Each row of a before or after table is a point. One or more steps were done to the points. Then noise was added and the rows were shuffled. The steps act on how far a point lies along the listed directions, d1 being the first. What was done? A step turns or swaps two directions, mirrors them in a line or flattens them onto one, adds a multiple of one to another, or multiplies one. Angles are multiples of 10 degrees, from the lower direction toward the higher: turns from -170 to 170, lines from 10 to 170 but not 90. Use the fewest steps. Two steps may share a direction if one is a turn and the other turns, adds or multiplies; they go together, in the order done. Otherwise the lowest direction goes first.

Directions:
(1): [ 31 -41]
(2): [41 31]
Before (11 x 2):
[[  51  -25]
 [  23   -9]
 [-105  -16]
 [  31   23]
 [  28   -8]
 [  44   31]
 [  37    9]
 [  39   11]
 [ -49   46]
 [  -2  -10]
 [  -5  -33]]
After (11 x 2):
[[ -8   3]
 [  6  30]
 [ 14 -71]
 [ 12  32]
 [ 20  29]
 [-72 -72]
 [ 29  23]
 [ 35  14]
 [-31  19]
 [ 55  17]
 [  5  59]]
Steps: mirror d1 and d2 in the line at 80 degrees

Directions:
(1): [25 52 41 19]
(2): [-40 -16  19  56]
(3): [-23  46 -50  13]
(4): [ 51 -17 -28  40]
Before:
[[ -9 -24 -12   1]
 [  7   0  25  24]
 [ -4 -13 -30 -25]
 [ 54  -8   7 -20]
 [ 17   6 -13  19]
 [-15  38 -14  39]
 [ -8  13   1  21]
 [ 68  17  -7  26]
 [-55   6   0  28]
 [  9 -34 -25  25]]
After:
[[-53 -29  40  27]
 [  8  -3  16  18]
 [ -4 -21 -21   5]
 [ 49  -8 -12  14]
 [121  16 -33  18]
 [ 47 -35 -48  29]
 [ 50  31 -43 -12]
 [ 29 -24  42  23]
 [ -6 -22 -12 -31]
 [ 12  15  -3  31]]
Steps: multiply d4 by 2; turn d2 and d4 by 20 degrees; multiply d3 by -1

Directions:
(1): [ 21  15 -64  15 -54  -8  33  38]
(2): [ 61  41   1  37  32  25 -41  23]
Before:
[[ -37  -31   86  -41   60   -1  -10  -46]
 [ -16  -28  -74   -7 -111  -26   68   15]
 [ -60  -46   13  -13  -20  -30   20  -18]
 [  34   18  -13   16   26   14   -3   19]
 [  41   31  -49   28  -57  -22   21   49]
 [ -44  -50  -32  -32  -76  -37   81   11]
 [  -7    7    6    2    1  -14    5  -15]
 [ -18  -14   10   -6    4  -22   19   -5]
 [  25   32   -8    4  -19  -19   -6   21]
 [ -73  -51   -8  -58  -39  -20   59  -45]
 [ -16   -8  -55  -13  -86   -9   61   34]
 [ -54  -50   18  -35  -17  -28   29   -6]
 [ -16    3   37  -33    1   -7   19  -11]]
After:
[[ -11    7   39  -37    9   -3    5  -14]
 [ -17  -12   12   -4    8  -17   10   -8]
 [ -52  -49   33  -36   -4  -24   14  -16]
 [ -75  -50   21  -68  -16  -19   40  -59]
 [  33   19  -24   23   21   13    4   27]
 [ -55  -46  -51  -20 -105  -31   64   -5]
 [ -66  -69   -5  -48  -62  -33   72  -10]
 [  -8    7    3    4    5  -16    5  -21]
 [  19   32  -15   -3  -28  -24    1   26]
 [ -42  -27  -32  -29  -76  -13   69    9]
 [  -9  -15   89  -29   76    7  -32  -35]
 [ -63  -41   29  -14   -4  -24    3  -26]
 [  24   16  -46   16  -70  -30   35   40]]
Steps: turn d1 and d2 by -20 degrees
